Every row gives one point. The points of each table are mixes of a few directions, plus a little noise. How many directions does each table use, and how many do they share? Where both have some left over, give the other angles between the two spaces (their principal angles), to ten degrees, smallest first.
In the rows, 128 means zero.

First (6 x 2):
[[136  73]
 [124 156]
 [135  78]
 [124 159]
 [132 106]
 [119 196]]
Second (4 x 2):
[[164 120]
 [ 51 144]
 [155 122]
 [143 125]]
Directions: first 1, second 1, shared 0; angles 70

First, 7 rows:
[[129 191  96 169]
 [ 84 158 131  80]
 [143  96 151 171]
 [122  75 170 124]
 [112 138 147 165]
 [160  93 116 103]
 [146 145  86  84]]
Second (7 x 4):
[[130 125 127 122]
 [116 154 137 179]
 [126 132 129 135]
 [137 109 121  90]
 [156  70 108  15]
 [114 157 138 186]
 [118 149 135 170]]
Directions: first 3, second 1, shared 1

First:
[[ 94 131 228 160 125 196 149 101]
 [161 133  76 124 111  74 109 140]
 [120 139 212 172 100 157 135 102]
 [147 126  67 110 131  89 115 145]
 [152 141 119 174 103 106 101 134]
 [129 117 136  38 122  96 163 106]
 [ 89 122 133 153 171 196 131 142]
 [141 121  70  91 137  93 125 143]
 [117 123 109 129 149 145 126 139]]
Second, 10 rows:
[[120 110  48  66 171 117 133 153]
 [119 132 148 158 130 154 123 128]
 [133 137 170 159 104 133 125 116]
 [ 99 130 146 185 155 193 118 140]
 [141 132 146 126 106 109 129 117]
 [123 140 193 194 105 160 120 115]
 [120 107  31  50 179 109 136 156]
 [122 140 188 191 109 161 120 116]
 [152 125 107  74 109  71 137 120]
 [151 125 107  76 111  74 136 120]]
Directions: first 3, second 2, shared 2

First, 8 rows:
[[167  79 140 160 115 164 122 249 138 139  90]
 [127 173  86 120 106 123 100  95 135 123 161]
 [138 126 121 135 120 137 119 153 133 130 126]
 [130 180  78 121 100 125  93  98 138 123 165]
 [114  86 179 126 162 121 168 124 114 130  99]
 [119 162 105 118 120 118 115  86 130 123 153]
 [111 122 148 119 147 115 148  95 119 126 124]
 [117  97 167 126 154 122 159 123 118 129 106]]
Second, 8 rows:
[[ 80  64 157 139 174  75 194  94  87 124 102]
 [116 111  84 154 117  99 131 142 111 125 134]
 [133 104 145 136 135 134 139 155 126 131 111]
 [122 140  68 146 104 105 111 128 121 123 151]
 [124 132  96 139 115 115 120 130 123 126 139]
 [161 183 152  94 114 180  91 122 165 132 140]
 [149 175 188  80 138 177 112  92 160 132 131]
 [139 115 134 136 125 139 127 160 131 131 117]]
Directions: first 2, second 3, shared 2

First (11 x 14):
[[127 121 138 172 143 117 139 154 104  99 122 108 104 142]
 [122 126 148 177 150 103 147 173 103  80 124  99  93 147]
 [131 119 122 138 127 136 125 117 122 138 125 130 130 129]
 [130 148 141 151 139 111 134 165 115  84 128 108 108 129]
 [108  56 126 154 135 132 150 102 120 171 116 131 118 166]
 [148 169  98  39  91 163  86  71 170 180 141 172 187  78]
 [130 132 143 187 148 111 140 169  96  79 122 100  96 141]
 [123 123 120  86 115 138 122 101 152 163 132 147 149 122]
 [124 137 143 149 141 108 140 163 119  91 128 109 107 137]
 [100  98 133  77 123 118 146 113 164 164 133 141 136 146]
 [164 181  95  77  95 169  77  79 144 160 136 163 181  71]]
Second:
[[124 126 139 110 133 128 128 132 131 123 137 129 122 131]
 [128 128 129 126 129 128 128 129 128 127 129 128 127 128]
 [118 122 158  77 141 128 128 140 137 115 152 132 112 136]
 [115 120 166  63 144 128 128 144 140 112 159 133 108 138]
 [148 141  68 230 103 128 128 104 109 153  80 120 159 112]
 [123 125 143 102 135 128 128 134 133 122 140 130 120 132]
 [146 140  73 222 105 128 128 106 111 151  83 121 157 113]
 [104 113 199   7 158 128 128 157 150  98 185 137  91 147]
 [123 124 144 100 135 128 128 135 133 121 141 130 119 132]
 [151 142  60 244  99 128 128 100 107 157  73 119 163 110]]
Directions: first 3, second 1, shared 0; angles 40

First (10 x 20):
[[151  99 145 136 128 175  79 152 114 199 118 137 150 122 107  82 128  94
  158 119]
 [108 145  69 133 102 120 146 105 143  93 175 144 137  69 103 103 166 143
   71 153]
 [ 76 181 132 105  81 130 138  99  92  78 163  99 154 102 131 117 191 204
   94 152]
 [170 109 125 148 181  89 166 145 170 125 108 145  81 189 152 177  58  87
  168 122]
 [141 121 129 135 131 145 116 138 126 154 129 133 132 131 120 110 127 115
  144 130]
 [133 156 136 131 147  94 176 127 137  88 138 117 101 185 159 169 105 149
  157 145]
 [ 70 136 141  95  64 170  71 103  77 132 125 105 182  40 103  83 205 170
   63 112]
 [119 109 192 103 137 127 101 134 105 140  61 101 124 151 156 168 107 128
  141  81]
 [125 106 126 122 125 132 107 126 130 139 107 133 133 100 119 127 129 112
  105 107]
 [189 119  86 172 183  99 181 151 185 132 156 165  85 189 132 142  67  78
  180 158]]
Second:
[[133 123 123 132 126 138 119 132 128 141 132 133 134 120 119 113 132 120
  129 130]
 [126 130 130 126 129 124 131 127 128 123 126 126 126 131 131 134 127 131
  128 127]
 [161  92  94 155 114 201  65 153 126 224 159 166 170  72  65  24 155  73
  136 142]
 [103 155 154 107 138  72 176 109 129  56 104  99  96 171 176 207 107 170
  122 117]
 [161  92  94 155 115 201  65 153 126 223 159 166 169  72  65  24 155  73
  136 142]
 [108 150 149 112 136  84 166 113 129  71 109 105 103 162 166 190 112 161
  123 120]
 [106 152 151 110 137  79 170 111 129  64 107 102 100 166 171 198 110 165
  123 119]
 [126 130 130 127 129 124 131 127 128 123 126 126 126 131 131 134 127 131
  128 127]]
Directions: first 4, second 1, shared 1

First (9 x 32):
[[100 125 119 142 129 101 150 158 127 134 114 114  91 154 127 130 130 106
  130 128 133 123 119 123 126 136 138 131 151 118 138 119]
 [116 145 120 133 107  99  82 128 152 134 121 107 116 146 145 146 147  87
   93 152 107 117 116 163 130 122 134 120 141  95 134 106]
 [181 130 150 114 141 218 129  90 113 122 152 158 195  82 116 122 110 204
  139 128 153 131 128  90  97 125  89 167 102 166 108 161]
 [ 91 137 111 148 109  81 112 160 148 140 108  95  78 168 137 142 148  78
  104 144 116 118 110 153 131 132 142 123 158  93 138  99]
 [171 121 144 101 140 164 122  82 115 113 152 162 187  80 125 114 114 168
  146 111 124 143 156 125 141 117 122 111  83 157 116 151]
 [ 96  98 121 135 154  96 210 167  99 124 117 135  86 144 111 106 110 126
  176  91 145 138 143  97 145 142 152 114 137 149 140 138]
 [ 97 120 117 135 129  77 146 153 127 129 115 118  90 153 131 127 131  91
  134 120 120 128 133 138 146 132 153 106 142 115 142 116]
 [122 133 111 150  93 128  96 146 161 138 116  99  93 140 118 126 159 128
  110 131 115 137 110 161 141 127 128 123 129 109 111  93]
 [179 142 158  96 149 189 106  69 110 118 157 165 217  85 142 140 104 164
  121 146 139 116 137 101  94 118  96 156 107 150 126 168]]
Second, 10 rows:
[[149  88 130 139 151 148 201 128  84 113  85 182 106 165 136 121 111 160
  139 113 143 144 134  41 123  99 106 145 143 178 133 164]
 [118 137  97 153 120 102 141 164 120  94  93 111 103 167 150 111 127 119
  106 120 137 138 130 114 122 125 109  97 156 126 104 110]
 [158 120 193  95 143 197 106  78 210 192 242 137 133   7  29 134 173 171
  219 123 114 143 135 204 141 163 154 198  77 129 167 150]
 [131 119 135 120 134 133 132 115 111 135 121 144 141 133 135 137 117 128
  125 133 127 120 126 111 129 119 133 136 122 135 137 140]
 [128 126 146 108 130 137 109 103 128 151 148 134 153 106 122 144 124 124
  132 139 121 114 125 142 132 129 145 143 108 123 143 136]
 [120 136 117 131 122 113 118 135 122 121 117 117 132 141 143 129 123 115
  111 132 128 122 126 130 127 127 128 114 133 119 121 119]
 [121 123 121 124 129 114 130 123  91 123  97 139 146 159 162 140 105 113
   99 138 128 112 123  98 126 111 131 118 132 131 129 133]
 [119 137 111 138 120 109 124 145 123 112 111 114 123 148 145 123 125 116
  110 128 130 128 127 128 125 128 122 109 140 120 115 115]
 [120 162 115 145 110 119  97 160 196 119 169  73  97  93  93 105 169 126
  147 116 126 150 133 203 128 165 122 112 135  97 108  90]
 [116 130 114 127 124 107 121 130  95 120  96 128 145 161 165 138 107 107
   93 139 128 111 122 108 126 115 130 110 134 123 124 125]]
Directions: first 4, second 3, shared 0; angles 30, 40, 60

First, 11 rows:
[[100 148 122 167 143 116 110 137 129 118  92 137 116 159 163  95 112 163
  142 136 105 119 104 157 127 105 113  95  66 161 178 149]
 [117 132 135 100 133 178 113  83  74 102 124  13 230  86  97 146 175  68
   79  78 110 146 105 158 109 165 108 135  95  55 125 100]
 [ 76 145 134 125 125 153  93 175 155 162 105 182  78 173 111  93 137 170
  147 144 130  76 139 114 117 126 129 135  86 128 166 158]
 [135 138 142  99 131 157 125 123 119 130 133  94 125 126 112 141 140  99
   92 117 124 148 143 117 111 137 154 134 119 127 114 172]
 [139 106 100 163 128 135 120 139 152 135 146 134  92 126 142 110 119 158
  137 129 167 143 155 117 164  70 107 124 179 144 126  81]
 [193 118 142 110 119  57 190 130 151 133 158 205  76 127 146 168  82 118
  148 167 131 148 144  94 129 142 181 135 194 187  72 173]
 [174  99 109 148 129  97 160  75  98  88 151  72 201  71 147 156 123  97
  125 107 134 171 106 155 152 125  99 120 181 108  96  46]
 [ 44 153 140 120 125 154  84 145 112 136  80 133 179 151  99  97 165 146
  150 120  95  50  85 159 100 177  93 133  31  64 189 115]
 [186  95 113 138 120  89 167 121 148 128 170 158  99 104 143 151 101 128
  142 143 163 159 154 103 159 102 137 135 224 155  79  92]
 [173 125 149  80 122 127 160 110 119 127 156 110 130 105 109 173 128  76
   96 125 128 161 147 103 112 158 173 147 165 131  74 169]
 [ 72 149 123 156 135 146  86 170 152 148  93 168  80 179 138  78 126 184
  149 142 123  87 127 133 126 101 114 113  68 148 188 153]]
Second (10 x 32):
[[211  81  91 108 123 138 127 213 117  84 116 123  73 163 142 213  89 164
  177  61  75  81 134 119 160  95 174  88 114  75 163 109]
 [ 96 146 142 136 130 124 128  96 132 144 133 130 148 114 122  95 142 114
  109 153 148 146 126 131 115 141 111 143 133 149 114 135]
 [ 89 150 145 138 130 123 129  86 132 149 133 131 154 112 121  87 147 111
  104 159 154 151 126 133 112 144 106 147 136 153 111 137]
 [ 33 182 170 152 134 116 130  31 140 178 142 134 190  88 112  32 173  87
   72 202 188 182 122 138  91 166  75 173 143 189  88 150]
 [215  78  90 107 122 139 126 217 116  82 115 123  71 164 143 217  88 165
  179  60  73  79 134 119 162  94 176  87 113  74 164 109]
 [169 105 110 118 126 133 127 170 123 107 122 125 101 146 135 169 109 145
  152  95 102 105 130 124 144 111 150 108 121 102 145 119]
 [132 126 126 127 128 129 128 132 128 127 127 127 125 130 129 132 127 130
  130 125 126 126 128 127 129 127 130 126 128 126 129 127]
 [ 24 188 174 154 134 115 131  21 141 183 143 135 197  84 110  22 177  83
   66 211 194 187 121 139  87 169  71 178 145 193  84 151]
 [176 100 106 116 125 134 127 178 122 103 121 125  97 149 136 178 105 149
  157  90  98 101 131 123 147 109 154 105 119  98 148 118]
 [136 122 124 126 127 129 128 137 127 123 127 128 122 131 129 137 124 132
  133 122 123 123 128 127 131 125 133 125 127 123 132 126]]
Directions: first 5, second 1, shared 0; angles 80

First:
[[ 95 101 130 183 174 167  73 121 124 219 103 132 198 129 144 128 120 196
  156  95 154 176 133 101 129 132 117 112 188  92 110 113]
 [103 113 181 150 115 154 111 116 154 150 107  26 122  90 157 144  78 187
   66  97  84 145 138 148 118 153 110 132 148 118  94 163]
 [122 136 130 135 148 162 118 104 163 148 110 144 169 129 106 158 163 116
  155 139 160 118 101 135 111 106 134 145 135 102 120 111]
 [126  96  76 116 181  87 136 133 103 163  72 135 135 150 109  68  64 149
  130 135 170 196 171  97 135 102 160  85 160 144 143 102]
 [164 116 103 129  66  74 150 198  63  96 182 179  65 158 147  74 107 107
  118 111  98 103 165 102 179 171 113 128  86 181 166 163]
 [124 180 142  92 128 131 140  93 136  64 185 136 113 108 137 180 198  94
  152 160 106  90  81 159 101 119 120 126 108 108 115 108]
 [143 126 134 128 135 127 114 147  83  79 123 155 155 141 128  98 166  95
  151 138 139 150 132 127 126  94 140 127 131 133 157  80]
 [172 129 124 132  87 129 134 174  98  72 138 203 139 163 104 101 186  48
  156 140 149  95 126 124 146 108 137 169  86 153 176 108]
 [137 164 149  93  94 127 159 108 162  70 158 107  86 108 124 170 155  91
  108 151  98  74  98 164 112 132 122 150  87 131 117 147]
 [ 93 119 112 123 150 123 145  86 194 216 103  64  99 104 127 157  43 200
   88 115 123 134 135 125 122 163 123 107 150 116  80 184]]
Second (8 x 32):
[[135  77 145 166 125 157  78 159 125 201  29  70 170 138 124  77  57 183
   82  77 141 194 164 102 142 115 137 127 167 126 135 137]
 [106 137 153 131 105 154 195  81 244 134 141  93  93  94  98 208 119 108
   96 152 129  39 105 174 109 165 119 192  86 131  85 201]
 [182 182 132  76  62 113 122 154  93  40 171 157  90 143 134 130 196  61
  132 136  87  86  89 137 132 111 125 130  76 136 160 116]
 [114 139  95 124 136  89 157 129 106 123 203 182  93 129 146 134 134 130
  158 140 119 105 135 116 144 165 111 108 116 141 124 141]
 [148 163 122  82 123  99 125 131  84  62 152 141 106 133 138 117 163  96
  140 144 107 135 114 133 121 103 135 100 115 131 147  94]
 [ 96  81 123 210 166 168 102 136 135 216 120 176 200 141 125 128 129 166
  170 105 178 141 145 100 143 150 117 148 168 114 120 130]
 [152 142 135  84 125 111 110 130  98  82  93  81 118 129 130  98 119 119
  102 131 108 171 129 133 115  88 148  98 133 128 143  96]
 [ 91 104 122 152 184 134 138 103 142 162 118 125 157 117 125 131 109 158
  144 138 158 155 144 128 117 128 134 119 161 118 109 115]]
Directions: first 6, second 5, shared 4; angles 40

First (9 x 32):
[[135 189 120 125 164 121 157  67 120 127  93 147 144 162 116  94 126 188
   73 168 116 102 103 100 139 134 160 103 198  98 136 134]
 [138 133 139 116 150 156 123 124 158 106 110 131 161  82 121 137 153 170
  118 135 136 124 113 133 139 157 139 109 199 146 119 140]
 [115  43 121 138  57 108  74 223 128 127 175 111 105  79 153 188 118  12
  216  65 160 163 175 168 101 105  96 177  19 140 116 118]
 [ 86 120 109 170  65 108  58 192 119 119 167 136 146  88 126 176 118  32
  222  71 226 156 148 113 120 145 142 147 100 126 119  94]
 [133 175 145 124 177 158 176  65 124 145 115 128 125 182 108  76 136 206
   74 167  94 113  96  99 151 143 127  93 164 146 140 127]
 [122 117 159 130 146 168 169 113 119 167 163 100  85 190 119  88 130 150
  121 133  85 140 120 119 142 127  77 118  54 187 140 113]
 [148 106 128 108 135 109 164 112 111 148 123 119  85 174 144 106 112 130
   91 147  61 119 141 148 115  84 104 145  66 111 137 144]
 [146 142 119 112 145 116 134 108 136 111  94 141 146 111 131 129 132 158
   95 149 117 110 122 134 126 125 151 122 184  98 125 148]
 [129 127 111 129 113 107  97 147 136 104 113 142 154  83 134 158 129 107
  143 118 160 125 135 136 119 131 154 136 166  99 118 135]]
Second:
[[ 84 163 144 137 121 143 124 122 103 158 176 138 112 212 105 120 116 113
  161 100 157 141 170  66 161 122  98 122 100 113 179 127]
 [136 152 138 123 164  98 144  72 111 123  99 139 138 112  79 116 123 210
   36 141 118 135 100 141 115 126 188 115 151 121  99 102]
 [103 148  87 125 102 106 117 108  76 184 143 119  94 192 172  96 104  83
  162  99 149 119 124 118 120 103  92 158 100 118 138 130]
 [136 154  79 118 132 101 101  93 115 132  78 129 160  69 160 116 133 150
  113 123 168 110  67 159 104 146 165 135 223 131  81 126]
 [103 156 119 179 102  78 119 128  95 125 144 145 121 152  92 130  95  88
  129 125 164 144 131 100 114 122 177 130  70  96 123  75]
 [178  60 141  99 147 150 142 146 171 105  98 100 133  43 148 139 156 162
   97 147  72 126  98 203 108 135 120 130 134 180  85 142]
 [124 164  70 126 106  72 135  95  78 163 108 137 100 200 180  91  92  80
  130 138 123  95 125 118 108  86 122 157 119  65 141 145]
 [169  56 135  99 119 199 126 210 211  89 120 108 145  65 198 163 174  83
  203 148  88 104 146 161 143 148  59 129 168 160 140 197]
 [119 148 174 149 156 118 141 104 127 104 135 146 142 120  38 139 124 195
   62 136 132 157 132 108 136 138 188  99 112 126 122  85]
 [135  83 132 125 112 164 113 176 157 123 143 107 129  88 159 145 148  92
  182 115 129 133 127 151 129 144  88 134 117 173 120 138]
 [119 125 190 130 146 177 146 154 165 102 165 141 134 156  76 153 145 150
  133 137 110 143 186  82 172 138 111  98 113 124 179 142]]
Directions: first 4, second 6, shared 3; angles 40

First:
[[115 105 124 130 123 156 102 110 121 139 134 145 143 120 121 142 122 132
  129 146 118 128 113 117 111 104 128 135  97 143 121 142]
 [120 111 125 129 124 147 110 116 124 136 132 140 137 124 123 137 124 130
  130 141 121 128 117 121 118 111 129 132 108 137 124 137]
 [ 94  65 116 136 113 205  58  81 109 157 143 175 168 107 107 165 112 137
  131 178 103 127  89 100  85  62 128 148  48 166 109 164]
 [116 107 124 131 123 154 103 112 121 138 133 144 141 121 121 139 122 131
  129 145 119 128 114 119 114 105 129 135 100 141 122 141]
 [134 139 130 127 131 115 140 136 131 124 126 120 121 132 131 122 130 127
  127 119 132 128 136 132 136 139 129 125 141 122 131 122]
 [116 106 124 131 123 152 104 112 121 138 133 144 142 121 121 141 122 131
  129 145 120 128 115 119 114 106 128 134 100 140 123 141]
 [107  86 121 133 118 178  81  96 115 147 137 160 155 114 114 153 118 135
  131 161 111 126 102 109  99  85 128 141  74 153 117 153]
 [127 129 128 128 128 128 128 128 129 128 129 127 128 128 129 128 127 128
  127 128 127 129 128 127 128 129 128 128 128 127 129 128]
 [147 164 134 124 137  86 168 156 138 111 119 101 106 140 140 107 137 123
  127  99 143 128 150 142 153 165 127 117 174 107 139 107]
 [153 176 137 123 139  71 182 164 142 107 117  92  99 144 144 100 140 121
  125  90 147 129 158 148 161 176 128 114 190 100 142 100]
 [177 222 146 118 152  16 234 199 157  87 106  58  70 160 158  73 151 113
  122  55 165 131 186 168 192 225 128 100 249  72 156  73]]
Second, 9 rows:
[[116  64 121 138 115 148  60 105 114 124 132 154 168  96 150 158  79 145
  144 126 141 144  53  99  72 102 138 126  66 166 124 173]
 [127 140 137 129 128 140 150 129 126 133 123 124 113 138 121 125 141 116
  125 133 118 126 150 139 152 135 118 132 136 112 115 108]
 [108  66 138 145 111 182  85  97 103 134 122 154 149 106 143 163  90 124
  144 137 123 145  76 113 107 109 119 135  62 143  93 144]
 [149 187 115 110 145  69 165 159 154 120 136 102 111 147 115  93 162 136
  113 117 136 111 174 139 141 145 141 118 192 118 168 118]
 [104  64 146 150 108 200  94  93  97 139 117 155 142 109 140 167  93 115
  144 142 115 146  83 119 122 111 109 140  57 134  77 132]
 [110  95 147 143 115 186 124 105 105 139 117 143 126 124 131 151 116 110
  136 142 111 138 116 131 144 123 108 140  88 118  84 114]
 [151 188 111 107 147  58 159 162 158 118 139 102 115 145 117  91 160 141
  113 114 141 110 169 136 132 144 146 116 195 123 177 126]
 [137 159 125 120 136 104 152 143 140 126 130 115 115 140 120 111 148 128
  120 124 129 119 156 137 142 138 131 125 160 118 142 117]
 [150 188 114 109 146  65 164 160 155 119 136 102 112 147 115  93 162 137
  112 116 138 111 173 139 139 145 142 118 194 119 170 120]]
Directions: first 1, second 2, shared 0; angles 30

First:
[[ 78 127 176 140 141 131 117 156 140 157 147 156 125 139 120 114 168 189
  143 171 144  92 138 135 153 124 138 167 155 155  83 127]
 [154 151  77 132 115 133 158  85 168 125 104 109 140 114 124 120 146  99
  121 120 103 144 103 143 111 142 122 136 124 104 138 122]
 [152 117 112 121 110 134 134 123 112 112 108 124 133 123 124 154 101  96
  119 102 120 143 131 129 120 129 107  92 120 124 156 145]
 [157 125 107 119 125 134 146 111 138  98 114 108 133 118 131 150 110  86
  120  98 123 145 123 112 115 127 115  99 103 120 151 125]
 [152 127  90 130  91 144 150 103 138 125  86 127 144 116 112 154 126  98
  118 106 106 142 119 152 118 138  94 102 132 117 154 154]
 [ 91 122 176 129 150  97  68 179  56 165 180 152 101 153 142  82 110 186
  138 164 150 116 150 133 142 116 175 155 155 135 109 121]
 [160 139  86 123 125 131 154  93 156 106 113 102 136 115 131 133 127  86
  120 105 114 148 110 119 110 134 122 118 106 108 145 115]
 [ 80 115 203 130 168 120 101 177 115 136 173 148 112 146 137 115 138 184
  144 162 165  92 152 102 154 113 154 157 133 161  85 113]]
Second (8 x 32):
[[142 143  94 122 134 107 122 115 120 130 126 107 110 131 133 120 117 105
  137 126 137 145 139 126 117 127 124 101 118 103 120 129]
 [122 133 119 131 124 110 143 114 114 125 129 133 137 141 148 115 128 115
  124 119 111 135 122 149 107 111 147 126 125 119 152 125]
 [162 139  73 124 129 102 121  94 133 142 136  99  85 110 115 119 122  93
  129 146 122 162 145 105 113 144 124 104 119  65 113 133]
 [135  99 156 134 121 156 123 134 151 122 143 138 135 117 106 150 158 147
  114 143 102 112 128 105 142 134 125 158 131 127 148 116]
 [ 81 125 206 122 147 164 104 209 113  87 102 143 198 178 155 156 121 177
  157  76 186  63 123 157 166  91 100 118 120 249 136 107]
 [148 117 120 126 133 124 110 127 132 103 139 108 136 148 130 145 150 115
  134 119 111 121 146 114 123 108 119 111 104 109 167  99]
 [134 123 128 128 127 132 125 127 135 128 132 126 124 124 121 133 134 129
  126 133 124 128 131 119 131 132 125 131 127 122 129 126]
 [ 98 144 128 138 107 130 177 106 125 188 116 170  98  74 116  87  94 143
  102 162 131 158  89 149 125 175 161 174 181 130  59 190]]
Directions: first 4, second 4, shared 0; angles 30, 50, 70, 90

First:
[[122 126 125 125 122 139 128 126 125 132 128 129 131 132 128 125 134 129
  126 129 122 133 126 128 126 126 128 128 125 124 129 130]
 [191 148 153 151 197   7 128 160 161  82 134 125  99  82 129 160  65 118
  137 107 196  69 151 118 152 155 126 129 168 166 120 113]
 [ 66 107 104 105  63 245 127  97  97 172 122 130 157 174 126  96 189 138
  119 148  62 185 106 137 105 102 129 127  89  91 135 142]
 [151 136 137 135 154  83 128 140 140 111 130 127 117 110 128 140 104 125
  132 121 153 106 137 125 137 138 128 128 142 142 126 122]
 [173 144 146 145 176  41 128 152 151  96 132 126 107  94 129 150  83 120
  135 113 176  86 145 122 145 147 127 128 156 155 123 117]
 [ 66 107 103 105  61 247 128  97  96 173 123 131 157 174 127  97 190 139
  119 149  62 186 104 137 104 101 130 127  89  90 135 143]
 [120 125 126 125 120 143 128 124 124 134 127 128 132 134 128 123 136 130
  127 131 119 136 125 129 125 125 128 128 124 124 129 130]
 [134 129 130 130 134 118 128 130 130 123 129 127 126 124 128 131 123 127
  129 126 134 123 131 128 130 130 128 128 131 131 127 126]]
Second (11 x 32):
[[125 127 145 108 115  96 108 145 147 117 127 100 112 129 106 154 161 140
  121 102 140 119 154  81 132 120 149 139 152 139 145  90]
 [100  82 127 157  60 164 124 121  97 133 123 139 126 130 153 112 169 164
  127  75 120 125 133 113 111 154 134 158 108 107 117 148]
 [165 204 150  93 175  57 112 183 162  97 141 125 160 147 105 174 140 150
  149 100 160 122 156 116 146 124 158 121 151 134 132  76]
 [ 82  27 112 130  97 177 133  53 128 168 105  75  37  88 108  99 107  59
   73 211  91 128 107  94 119  91  92 122 146 160 161 147]
 [167 198 122 127 191 112 145 150 130 117 141 166 181 143 141 128  85 126
  157 145 138 137 112 188 138 134 122 104 113 118 106 139]
 [153 184 134 137 139 111 129 170 118 106 142 171 189 153 151 137 142 176
  164  71 147 129 136 158 130 159 147 135 107 101 100 129]
 [108  89 129 124 106 136 121 109 132 138 119 101  91 115 115 127 138 113
  107 141 120 124 132  97 125 115 125 133 142 141 145 121]
 [104  83 123 143  90 158 128 106 113 140 120 123 107 119 136 112 141 128
  115 124 115 127 124 116 118 132 122 141 121 125 130 144]
 [ 98  77 132 138  72 148 117 115 116 135 120 113 101 122 130 123 166 142
  114 100 121 122 138  91 117 134 134 151 129 126 135 128]
 [156 170 118 113 200 113 145 123 147 131 132 131 137 125 116 127  67  83
  131 198 127 136 107 169 141 106 108  92 134 143 129 132]
 [151 168 116 139 166 135 146 135 118 126 136 165 169 138 148 115  92 127
  150 142 129 137 108 185 131 139 116 112 106 114 105 153]]
Directions: first 1, second 3, shared 0; angles 50
